Rows are points. Each copy is the shape, with its points in the same order, turned, moved and blurred by noise. Is it also mirrored, or only turned?
In the rows, 128 means zero.

Shape, 5 rows:
[[ 45 107]
 [149  99]
 [175 130]
 [ 57 164]
 [132 153]]
Copy 1 (5 x 2):
[[ 46  94]
 [158  79]
 [181 106]
 [ 69 151]
 [138 133]]
Copy 1 is: only turned
Copy 2, 5 rows:
[[ 92  50]
 [155 129]
 [136 159]
 [ 54  75]
 [ 93 143]]
Copy 2 is: only turned

Shape:
[[184 105]
 [173 100]
 [126 230]
 [ 53 114]
 [166 144]
 [117 115]
 [167 116]
 [ 90 162]]
Copy 1, 8 rows:
[[101 180]
 [ 91 169]
 [222 130]
 [119  39]
 [125 159]
 [111 106]
 [109 164]
 [152  81]]
Copy 1 is: mirrored
Copy 2:
[[140 178]
 [128 165]
 [150  33]
 [ 31 119]
 [137 134]
 [ 85 140]
 [130 156]
 [ 73  95]]
Copy 2 is: mirrored

Shape, 7 rows:
[[ 80 124 137]
 [131 110 129]
 [ 45 100 136]
 [200  89 126]
 [163 132 201]
 [ 50 146  96]
 [169 168 130]]
Copy 1, 7 rows:
[[ 99  79  80]
 [138 111  90]
 [ 79  75  40]
 [199 143 121]
 [175  52 128]
 [ 48 104  79]
 [137 103 166]]
Copy 1 is: only turned
Copy 2 (7 x 3):
[[ 77 142 145]
 [123 134 121]
 [ 38 138 132]
 [181 115  96]
 [150  76 179]
 [ 50 195 147]
 [171 156 170]]
Copy 2 is: only turned

Shape:
[[ 72 164 122]
 [191 119 173]
 [ 96  84 116]
 [185 130 192]
 [151 110 195]
 [111 109 111]]
Copy 1 (6 x 3):
[[160 177  77]
 [187  87 176]
 [108 168 160]
 [214 102 172]
 [206 132 191]
 [122 150 137]]
Copy 1 is: only turned
Copy 2:
[[ 75  80 123]
 [190 168  81]
 [104 140 176]
 [189 144  67]
 [199 117 107]
 [104 144 146]]
Copy 2 is: mirrored
Copy 3 (6 x 3):
[[ 81  89 174]
 [133 130  45]
 [154  58 136]
 [ 98 125  36]
 [ 99  82  53]
 [132  91 139]]
Copy 3 is: mirrored

Shape:
[[163 168 138 108]
 [161 110 182 132]
 [141 106 141 139]
 [176 169 176  89]
 [  9 143 133  88]
 [175 176  51  82]
 [166 175 152 107]
 [125 157 175 196]]
Copy 1 (8 x 4):
[[152 173 144 127]
 [180 104 150 148]
 [137  98 129 130]
 [185 167 157 134]
 [ 93  98 190  16]
 [117 217  69 104]
 [158 178 149 130]
 [118 107 190 187]]
Copy 1 is: only turned
Copy 2:
[[150 172  95 127]
 [179 179 165 149]
 [165 139 150 154]
 [158 209 113 109]
 [ 26 110 172 121]
 [158 105  38  94]
 [150 188  97 127]
 [132 182 135 219]]
Copy 2 is: only turned
Copy 3 (8 x 4):
[[ 97 163 128 130]
 [124 117 151  70]
 [138 113 134 116]
 [ 76 162 135  83]
 [ 46  38 143 207]
 [105 187  48 166]
 [ 91 166 140 115]
 [150 129 209 144]]
Copy 3 is: only turned
Copy 4:
[[157  94 150 116]
 [121  95 208 148]
 [108 139 169 135]
 [169  66 170 107]
 [151 222 182  23]
 [123  90  61  94]
 [168  92 157 116]
 [175 168 182 182]]
Copy 4 is: only turned

Shape, 10 rows:
[[ 83 184 166 109]
 [ 97  62 138 137]
 [127  70 132 119]
 [ 90 148 155  92]
 [ 39 177 126  83]
 [155  80 111 212]
 [143 106  74 173]
 [ 80 198 136  99]
 [129  76 114 212]
 [137  92 137 114]]
Copy 1, 10 rows:
[[ 95 199 133 136]
 [ 99  80 177 149]
 [112  76 158 152]
 [ 78 156 131 131]
 [ 35 185 136  76]
 [199  82 203 122]
 [160  92 155  85]
 [ 72 206 119  92]
 [176  90 210 117]
 [123  99 138 145]]
Copy 1 is: mirrored
Copy 2:
[[115  99 204 197]
 [182 126 167  95]
 [163 112 139  99]
 [142  91 179 179]
 [167 117 191 232]
 [113 186 150  60]
 [125 188 122 112]
 [120 114 183 221]
 [134 191 167  65]
 [143 106 136 115]]
Copy 2 is: only turned
Copy 3, 10 rows:
[[120  97 219  98]
 [152  64 104 131]
 [132  97 103 125]
 [113  90 181  88]
 [154  88 216  38]
 [180 129 102 208]
 [189 152 113 145]
 [136 117 223  81]
 [197 109 110 195]
 [121 109 117 130]]
Copy 3 is: mirrored
Copy 4 (10 x 4):
[[148 127 190  94]
 [ 71 181 116 149]
 [105 171 102 157]
 [151 159 171 112]
 [144 178 188  56]
 [ 50  99  60 143]
 [ 88 127  56 103]
 [158 136 177  65]
 [ 41 120  73 136]
 [123 160 106 150]]
Copy 4 is: mirrored

Shape (10 x 6):
[[110 153 177 136 144  81]
 [ 65  81 161 196 132  83]
 [170  59 103 100  74 162]
 [123  85 120 111 172  63]
 [121 214 120 194 149 172]
 [172 118  54 131 101 182]
 [180 173  31  85 103 101]
 [145  97 166 148 163 148]
 [119 143 174 152 106  85]
 [176  94 119 147 103  54]]
Copy 1:
[[161 194 108  96 103 115]
 [192 190 108 175 155 137]
 [ 97  75 196 129 150 143]
 [114 173  93 106 157 174]
 [178 101  75 126  73  32]
 [100  33 135 127 114 107]
 [106  48 102  67  60 173]
 [104 160 130 137 154  77]
 [163 182 142 122  93 127]
 [103 147 138 153  85 184]]
Copy 1 is: only turned
Copy 2 (10 x 6):
[[123 111  86 142 187 101]
 [140 178  36 177 145 112]
 [115 171 187 179 123 197]
 [162 184 111 106 174 110]
 [140  31  96 132  80 122]
 [154 125 201 153  70 178]
 [182 112 241 128 131 109]
 [113 131  95 117 146 190]
 [132 114  92 175 180 117]
 [197 153 142 173 190 145]]
Copy 2 is: mirrored
Copy 3 (10 x 6):
[[ 77 146 114 105 130  99]
 [ 57  88  52 150 112 143]
 [159 142 126  99 182 242]
 [124  92  62  60 161 123]
 [130 125 190 153  55 111]
 [194 126 161 101 126 216]
 [212 166 138  22  98 171]
 [ 99  89 144 125 165 151]
 [ 58 149 110  97 114 143]
 [ 92 116  92  42 125 191]]
Copy 3 is: only turned
Copy 4 (10 x 6):
[[143 130 126 223 124 116]
 [ 94  81 147 223  91 193]
 [126  44 153  80 135  96]
 [ 53  94 145 196 166 115]
 [167 168  42 151  79 168]
 [108  95  85  61 115 118]
 [101  96  41 102 124  38]
 [143 106 161 152 142 174]
 [156  98 127 212 104 128]
 [118  27  97 196 161  98]]
Copy 4 is: only turned
